Each row of a before or after table is a point. The points were changed in one or more steps. Then noise was added and the rows were shuffled. The steps act on columns, c1 being the first. What was done? A step turns or swaps two columns, mirrors them in a line or flattens them onto one, adds a multiple of one to another, or multiplies or shifts one. Angles are multiples of 10 degrees, from the lower column toward the higher: turns from -170 to 170, lines from 10 to 170 but not 90. Use the fewest steps. Two steps may share a column if one is a turn and the other turns, adds or multiplies; they go together, in the order done. Otherwise the lowest column goes first.

Before:
[[  6   5]
 [-14  31]
 [ 15 -10]
 [-22  20]
 [-15  30]
 [-29  13]
 [ -9   1]
 [-46  -1]
 [ 21   5]
 [  4  -5]
 [ 29  -6]
 [-32 -11]
 [  3  24]
 [-40  -7]]
After (14 x 2):
[[-28  52]
 [ 11   9]
 [-43  33]
 [-58  20]
 [  8 -10]
 [ 59  -7]
 [-94  -3]
 [-62 -15]
 [ 41   8]
 [-79 -12]
 [-29  49]
 [  7  38]
 [ 30 -15]
 [-16   0]]
Steps: multiply c1 by 2; multiply c2 by 1.6

Before (12 x 4):
[[ 30 -10 -19 -62]
 [  3 -32  -6   0]
 [-35  -3  -4  -5]
 [ 17  24 -22 -42]
 [ 58 -16  -5 -62]
 [ 25 -14   0  -7]
 [  2  14  28 -18]
 [-27  30  13 -27]
 [ 74  29 -14 -74]
 [-21  -9 -15 -11]
 [-19  31   7   2]
 [ 63   1  24  25]]
After (12 x 4):
[[-14 -15  13 -15]
 [-22  -4   7 -28]
 [ 33 -60  19   9]
 [ 32  21 -24  54]
 [ 51 -64   3  35]
 [  8  19  -8 -31]
 [ 16  -7 -29 -11]
 [ 10 -10  -1  24]
 [ 42 -24  23 -13]
 [-17 -18   5  22]
 [ 14  -8 -13 -44]
 [ 94 -48  13  16]]
Steps: turn c2 and c4 by -60 degrees; turn c1 and c4 by 50 degrees; multiply c3 by -1

Before (12 x 9):
[[ 15  23  -2  10 -11 -16  50 -27  43]
 [ 24  -5  19  48  -6  10 -18  -6 -13]
 [ 32 -15 -19  18   2  39  -8  -4 -32]
 [-13  59  52  -2   6 -20  -5 -34   9]
 [ 36  48   8 -11  35  46  23   6  44]
 [-20 -15  27   7  33  31 -11  27  -5]
 [-10  31 -29  35  33 -10 -32  -8  23]
 [ 12  17  25  16  17 -20 -19 -13  14]
 [ 13 -16 -23  23 -37  22 -13  41  -5]
 [ 25  13  31 -15  16 -26  17  35 -10]
 [ 32 -24  16 -21 -36 -19 -22  23   7]
 [-15  -9 -10  28  26  26 -26   2 -19]]
After (12 x 9):
[[ 13  29  -5  18 -11  16  46 -26  86]
 [-23 -16 -10  57  25 -21 -23   1 -38]
 [-46 -15 -18  35   1  27  -3  -2 -64]
 [ 21  15  30 -28  18  28  12  35 -22]
 [ 13 -29  17 -42 -37  36 -18  23  13]
 [ 19  11  23  32  18  14 -22 -14  26]
 [ 21  59  52  -3   4  -8 -14 -33  16]
 [-23 -18 -24  47 -36   9 -10  41 -11]
 [-27 -16  26  12  34 -26 -10  26 -12]
 [-54  51   7 -22  37  28  14   6  87]
 [-12  -8  19  97  -6  23 -16  -7 -25]
 [ 12  25 -30  71  33  -7 -36  -6  47]]
Steps: turn c1 and c6 by 100 degrees; turn c2 and c7 by -10 degrees; multiply c4 by 2; multiply c9 by 2

Before (13 x 12):
[[-20   4   9   3  37 -36 -14 -11 -12 -30  37 -47]
 [  1 -33 -43 -33  47  26 -34  29  25 -41  21 -49]
 [ 20  -6 -16  21  24  20  29  65 -17  -5  43  35]
 [  5 -41  31 -48  12 -16 -25  10 -50 -45  -5 -10]
 [ 10 -14  16  46 -29 -59 -34 -28  -8 -37 -32  45]
 [-11  16  17 -41  37 -51 -30   8 -65  39 -24  29]
 [ 18  43  44 -20  27  32 -36 -25 -30  37  26 -52]
 [ 12   4   3 -33 -35 -28   2  42 -14  34  25 -38]
 [-22   8  59   5  25 -11 -30  37 -10 -47  36  24]
 [ 23 -12  46 -43 -10   0   1 -12   4  21  14  30]
 [-56 -41 -40  46  36 -15 -40   3 -21   3   5  34]
 [ -4  19  40 -13 -23   5  30  16   7  15 -44 -40]
 [-29  44   0   8 -17  26  26  29   0 -32  18  -2]]
After, 13 rows:
[[ 13  10 -15 -12 -23   5  42  22 -13  -1 -26  76]
 [ 22 -12 -69   5  26 -12 -38  -2   3  60  22 -17]
 [ 52   7   0  10 -18  25  13   1 -17  43  -6   4]
 [-34 -21  67 -34  49  27 -34  -2 -15  50  20  61]
 [-11  10  -4  21  24  21   3  47  22  47  -3 -58]
 [ 21 -11  17   3  36 -36 -26 -28   7  18  16  75]
 [ 38   0 -32 -40  37 -49 -11  32  54 -25   8 -38]
 [ 12 -71  21  46  35 -14 -32   4  20   0  18 -65]
 [  0  13  19 -33 -35 -28  -8  54  15   1   7  57]
 [-13  -1 -39  44 -28 -59 -13 -42  13  10   7 -63]
 [ 32  40 -12 -22  27  33 -39   5  21 -45  23  94]
 [-24  10 -60 -42  -9   1  -5   3   3 -24   1 -30]
 [-16 -22 -24 -47  12 -14 -18 -22  59  42  10  24]]
Steps: turn c1 and c2 by 50 degrees; turn c1 and c9 by 160 degrees; multiply c12 by 1.6; turn c3 and c12 by 160 degrees; flatten c7 and c11 onto the line at 150 degrees; mirror c8 and c10 in the line at 20 degrees

Before (8 x 18):
[[-83 -10   7 -10  42 -29   7 -10 -15  28  -8   8  -5  -4  -3 -50  19 -37]
 [  9 -58 -11 -25  -8  64 -41   3 -90 -15 -55  37 -11  28  39  31 -11  29]
 [ 11 -40 -15 -44  43  41 -24  19 -59 -18   3  24  36  20  42  14  -1  17]
 [  5   5  32   9 -29  -9 -17  55   2  35  35 -26  25 -14  -9  37 -12 -55]
 [ 30 -38  37  27 -11  44 -19  55  27  45  36 -34  -6 -34  30  16   9 -48]
 [-59 -29  31 -45  46 -41   4 -34  -7   8  17  21 -34  12  24 -34   3  -5]
 [-40 -19  14  -1  39 -33  16 -55  -6  34  18   8 -13 -41   7 -13   1 -37]
 [  4 -18  -9  20 -23   0  16  58  57  65   7  -4  23  14  17  -6 -33 -56]]
After:
[[ 12 -63  39 -29  11  76  21   5 -50 -63 -50  36 -11  28  41  28 -18  32]
 [ 11 -17 -35  22 -26  -5 -13  59  20  15   0   7  20  10  19   0 -32 -57]
 [-86 -10  15 -10  44 -26   4  -6  -6 -22 -13 -15  -5  -5  -2 -55  16 -49]
 [  7 -42  20 -47  40  47  16  18 -34 -69   9  -5  36  19  47  11  -2  15]
 [ 30 -35   4  32 -30  47   4  52  42  -1  35 -26  -8 -39  26  16   6 -47]
 [-38 -15  16   1  35 -36   1 -55  11 -15  23 -12  -9 -37   6 -10   0 -40]
 [  3   6  24   4 -33  -1  16  62  22  -9  34  -7  27 -14 -12  39 -19 -56]
 [-62 -34  25 -46  57 -37  13 -37  23 -48  15  -3 -37  12  15 -33   6  -8]]
Steps: multiply c9 by 0.7; turn c3 and c9 by 50 degrees; turn c5 and c12 by -30 degrees; mirror c6 and c7 in the line at 170 degrees; shift c10 by -50

Before, 10 rows:
[[  4  -8   1  -7 -73 -37 -10  13  11  42  56 -33   1 -11  17 -10  36  17
  -14 -39  28 -25  20   7]
 [-16  -3 -25  52  78   2  30   7  -6 -35  -7  44   8  17  42   9 -35  12
   25 -11 -25   1  63  -7]
 [ -4 -36  68  -6 -17 -13 -33  14  -2  31  79 -33 -61  40  30   5   8  38
   20 -18  32  14  -3   1]
 [-26   8 -16 -21  39  22  49  38 -34 -15   4  39  -5  17  -2 -17 -42  28
   45  14  -2  10   1 -12]
 [ -2 -19  54  -4 -89 -12 -21 -18  12 -10  57  -7 -56  13  36   1  21  -4
   32 -13  59 -19   7  31]
 [-61  44 -19  27  32  14  28 -24 -17 -12 -31  -4  23  28  21 -36  -9  27
    8  -8 -41  44  21  23]
 [ 39  32  64 -25 -30   4  -9  15  18  29  80 -40 -40   5  41 -28  19 -17
   15 -22  29 -31   2  23]
 [ 13   0  58 -31 -64 -32 -32  22  27  25  67  31 -89 -17  10 -41  38   0
  -19 -52  24 -11  15  -2]
 [-28 -21 -40 -10  37  -9 -80  -6   1 -51 -15 -20  14  12 -31 -31 -74   4
   50 -20  -8  51  -6  26]
 [-32   9  -2  45  69  28   9   0 -23  14  -8  54   9  17  10  16 -19  -5
   -8  23  13  -4  -5   7]]
After, 10 rows:
[[ -7 -37  45 -32 -65 -31 -33  13  29  31  67  31 -89  -5 -15 -13  27   0
  -19 -52  34 -11  16  29]
 [ 66  46  13  26  33  14  28 -20 -17 -21 -30  -4  22  12   0  10 -25  26
    8  -7 -24  43  23  -1]
 [ 16   9 -46  -8  35  -7 -81  11  -1 -51 -15 -20  13   4  38  -2 -68   5
   51 -20   3  49  -6 -41]
 [ 29  12 -22  54  78   1  32  19  -4 -30  -7  44   9   8 -34   7 -17  12
   26  -8 -26   0  63 -36]
 [ 14 -73  28  -6 -17 -14 -33   2  -1  35  80 -34 -60  16 -27 -11   2  38
   20 -18  26  13  -2  -4]
 [ 14 -50  29  -3 -88 -10 -23 -13  11 -17  57  -7 -57   5 -34 -17 -12  -4
   33 -13  53 -19   8  38]
 [ 25  18  -7 -21  39  23  50  40 -35  -1   2  40  -5   7  11  -3 -17  28
   44  13   2  10   1 -48]
 [-22 -15  70 -24 -33   5 -11   6  17  31  80 -40 -41   3 -51 -12  -5 -16
   15 -22  37 -31   2  34]
 [ 32   9   4  46  70  29   9  -3 -23  14  -7  55   9   7   1  -1 -18  -5
   -6  24   5  -3  -7  -9]
 [  2  -7  -4  -8 -73 -37  -9  -3  12  42  56 -33   1  -6 -18  -9  18  18
  -14 -39  29 -25  21  26]]
Steps: turn c1 and c15 by -160 degrees; turn c2 and c3 by 40 degrees; turn c8 and c10 by 20 degrees; multiply c14 by 0.4; flatten c16 and c21 onto the line at 110 degrees; turn c17 and c24 by 50 degrees; add -0.3 times c18 to c24

Before:
[[  4  -9 -22  15  11 -16 -15   0   7   3   9  12  -1   0  -1  10  -2  -9
    4  12  -2  15   2   9  36   7   5  -6  14   6 -18 -15  -2  -2   9   6
   18  -1  15  11 -29 -24  -1   5 -18  -9  12  -9  18  11 -10  -7  23  26
  -16   4   4  -6  15  20   7 -30  17 -13]
 [  1  17  -6  22 -29 -49  12   2   8  -9  14  14  13  -3   5   6  -6  -1
    9   2  -1  12   3  13 -18   2  23 -20  -7   0 -15  13 -14  -5   3   2
   11   8 -13  22  -5   3  -8 -28   5   1  23  -6   1   1  -2  -9  -3 -18
  -10  -8   8  -5   5 -20   6  24   3   1]
 [ 17  14  -5   7   6 -15 -20  20   3  12  -9  10 -14  -3   5 -25   3 -15
   -4  11  20  12   1   9 -24  10   7 -95  -6  -9   6  16  11 -15   0  -8
   -2   5  -8 -12  -3   9   1  11 -18   2 -40   9  20  -8 -17   6  28  -8
   20   9 -15  40 -49  83   9  21  -5  -1]
 [ -7  16  -7  25   0 -40   0  -6   6 -33  13  -9  14  17 -22 -60   1  -7
    5  -9   4  -4  11   3  14  -7   3  -2  -3   2  14   9   5 -10  44  -9
   16   3   2 -13 -15  17   3  -5  -5  -5  20  -4  35  -9  -5  -5  28  -5
  -19  12   9  14  12  -8  13   2  -5 -14]
 [ 15  16   3  15  -6  -1   6   1   4 -28  14  11   7  -2   7  -9  -3  -6
   -1  -7  59  -1  20  22  17 -25  -5  24  22 -15  18  15 -11  -1  15  13
   -2  -2  13  -9   1  24   2  -4  17   6  11  -7   8  24   3  -5  13  15
  -22  13   9  -3  14 -14   5  15  -8  -1]
 [ -9   1 -27 -13   7   9  -9  -6   6  13   8   6 -24   6 -40   4  57  -5
    9  14  -5   9   4  -3 -12   0   1  13  12 -23   0  -6  20  -5  -1   9
    9   2  15  -7  -3 -38  17   7  17   4 -29  54   1  18  32 -11  22 -16
  -19  12   9 -13 -44 -22   5  13 -10 -44]
 [ 20  -6 -25  24   9   2 -13   3 -30 -24   8  -5 -21  31  -4  13  11  -7
    9 -26  52  -3   7  20   4   2   1  27  30 -14  -2 -36   7  -9   5  -4
    5  -1  17  13   7  30   2  -8   0   9  25   0   5   1  26 -10 -11 -10
   -2   1  -1  -9   2  15   6   2  15   5]
 [ 29  16  -5  22   1   7 -15   2  10 -15 -10   4  18  29   7   0  -6   3
   19  15  -4   2   7 -63   8  12  -3  -9  -4   4  12  16  35   0  33 -13
   13   0   7  -8   0  22   9 -11 -15  -8 -40  16  12   8  -8  30  27 -14
   20   7 -15 -12  11  -8   3  14  -6   6]
 [ -6  12 -10  18 -23  -1 -11   2   7  12 -28   9  16  19  -2  11   2 -16
   29  13  22   1  21  19 -20  -6   1  23  -3   2  17  -2  -3  -1   7   1
    8 -85  16  -5  -5 -26  -3  -7  16   0  26  27   6  -9   5  -2  15  -9
  -16 -19 -21  -7 -40 -11 -19  24  -1  -3]
 [ -4   2   2   2 -38  11 -12  28   3  -8   8  -1 -20  12   7   6   3   3
   19 -49  -4  14  18  14 -26 -22  -5  20  -1  -1   5  14  -6  -7   7  11
   18  -1 -12  15   2 -16   1   7 -41 -20  22  -7   5  -8  10  -5  29 -15
    7 -35  -5 -12   5   1  -5  14  24  -1]
 [  2  14   1  23  11 -11 -19  -4 -46   4  -4 -11   8  11  -9  10  -5   3
    0  14   7   3   2 -27 -25  -7   0 -20  -6  -4 -17  10 -10  -3   4   8
    9  10  18   9   2  13  10  -3  12  -1  13  -1   1  11   7  -8  27  10
  -20   8   8  -7   6 -16 -18  22   4  -9]]
After (11 x 64):
[[ 15  16   3  16  -6   7   5   2   4 -28  14  11   3  -2   7  -9  -3  -6
   -1  -6  59  20  20  22  17 -25 -13  25  16 -14  17  15 -12  -1  15  13
   -3  -2  13  18   1  24   3  -5  17   7  -7  -6   8  24   2  -5  13  24
  -22  13   8  -3  13 -14   5  15  -8   0]
 [  2  13   1  22  12  11 -19  -4 -45   3  -5 -11   4  12  -9  10  -6   3
    0  14   7  12   2 -26 -25  -7   6 -20 -11   0 -18  10 -10  -3   3   8
    9  10  17  -3   2  13  10  -3  11  -1 -13  -1   0  10   7  -8  26  17
  -20   9   7  -7   6 -16 -18  22   3  -8]
 [ 21  -6 -25  34   9   1 -13   3 -29 -24   7  -5 -28  31  -4  13  11  -6
    9 -26  51   0   7  20   5   3   2  27  -3 -14  -1 -36   7  -9   5  -4
    5  -1  17  33   7  30   3  -8  -1   9  -8   0   5   1  26 -10 -11 -16
   -3   0  -1  -9   2  16   5   2  14   5]
 [  4 -10 -22  18  11  13 -16   1   7   3   8  11  -4  -1  -1  10  -2  -9
    4  12  -3  38   2   9  35   6   8  -7  -5  11 -17 -16  -2  -3  10   6
   18  -1  14  18 -28 -24  -1   6 -18 -10  -6  -8  18  10 -10  -6  23  42
  -16   3   4  -6  14  19   7 -31  16 -14]
 [ -4   1   2  20 -38 -11 -11  28   2  -8   8  -2 -26  12   7   7   2   3
   20 -48  -3  21  18  14 -26 -22   3  19 -14  -6   6  13  -5  -7   7  12
   19  -1 -13   4   2 -17  -1   7 -41 -19  11  -6   5  -8  10  -5  29 -24
    7 -35  -5 -12   4   0  -5  14  25  -1]
 [ 17  13  -5 -31   5  17 -20  20   4  11  -9  10  -2  -3   5 -25   3 -15
   -4  11  20 -61   1   9 -24  10   3 -95   9  -2   6  15  12 -16   0  -7
   -2   4  -7 -10  -3   8   2  11 -18   2 -26   9  20  -8 -18   7  29 -13
   20   9 -14  41 -49  83   9  20  -5  -1]
 [ -6  12 -10  31 -22   1 -11   3   7  13 -28   9   8  19  -2  11   2 -16
   30  14  22 -59  21  20 -20  -6   0  23   3   2  17  -1  -3  -1   7   1
    8 -85  16  -5  -5 -25  -3  -7  17   1  -3  27   6  -9   6  -2  15 -15
  -16 -18 -22  -7 -40 -11 -19  23  -1  -3]
 [ 30  16  -6 -24   0  -8 -15   3  10 -15 -11   4  31  30   8   2  -7   3
   19  15  -3  19   6 -63   8  12  -5 -10   6   2  12  16  35   0  33 -13
   13   0   7  -6   0  22   8 -11 -16  -8 -40  16  12   9  -7  30  27 -22
   20   6 -16 -12  11  -7   2  13  -6   5]
 [ -8  16  -8  30   0  37   0  -7   6 -33  13  -9   8  16 -22 -60   2  -7
    4  -8   4  15  11   4  13  -8  -2  -2  11  16  13  10   6  -9  44  -8
   16   4   3  -8 -15  16   2  -5  -5  -6 -12  -5  35  -9  -5  -5  29  -8
  -18  12   9  14  12  -7  14   1  -5 -14]
 [  1  17  -6  30 -30  47  12   1   9  -8  14  14   6  -2   5   6  -5  -1
    9   3  -1  19   2  13 -18   2  34 -21 -24  17 -15  13 -14  -4   2   3
   11   8 -13   1  -5   2  -8 -28   6   0  -7  -6   1   2  -2  -9  -2 -29
  -11  -7   7  -5   5 -20   7  24   3   0]
 [ -9   1 -27 -32   6  -1 -10  -6   5  13   7   7 -16   6 -41   5  57  -5
    9  14  -5 -58   4  -4 -12   0  -5  13  11 -25   0  -6  21  -5  -1  10
    9   1  16   8  -2 -37  17   7  17   4  -4  54   1  17  33 -11  21 -25
  -19  13   8 -12 -44 -23   5  13 -10 -45]]
Steps: add -0.3 times c47 to c13; turn c4 and c47 by -60 degrees; mirror c6 and c30 in the line at 100 degrees; add 1.5 times c59 to c22; turn c29 and c40 by 70 degrees; add -0.5 times c29 to c27; multiply c54 by 1.6
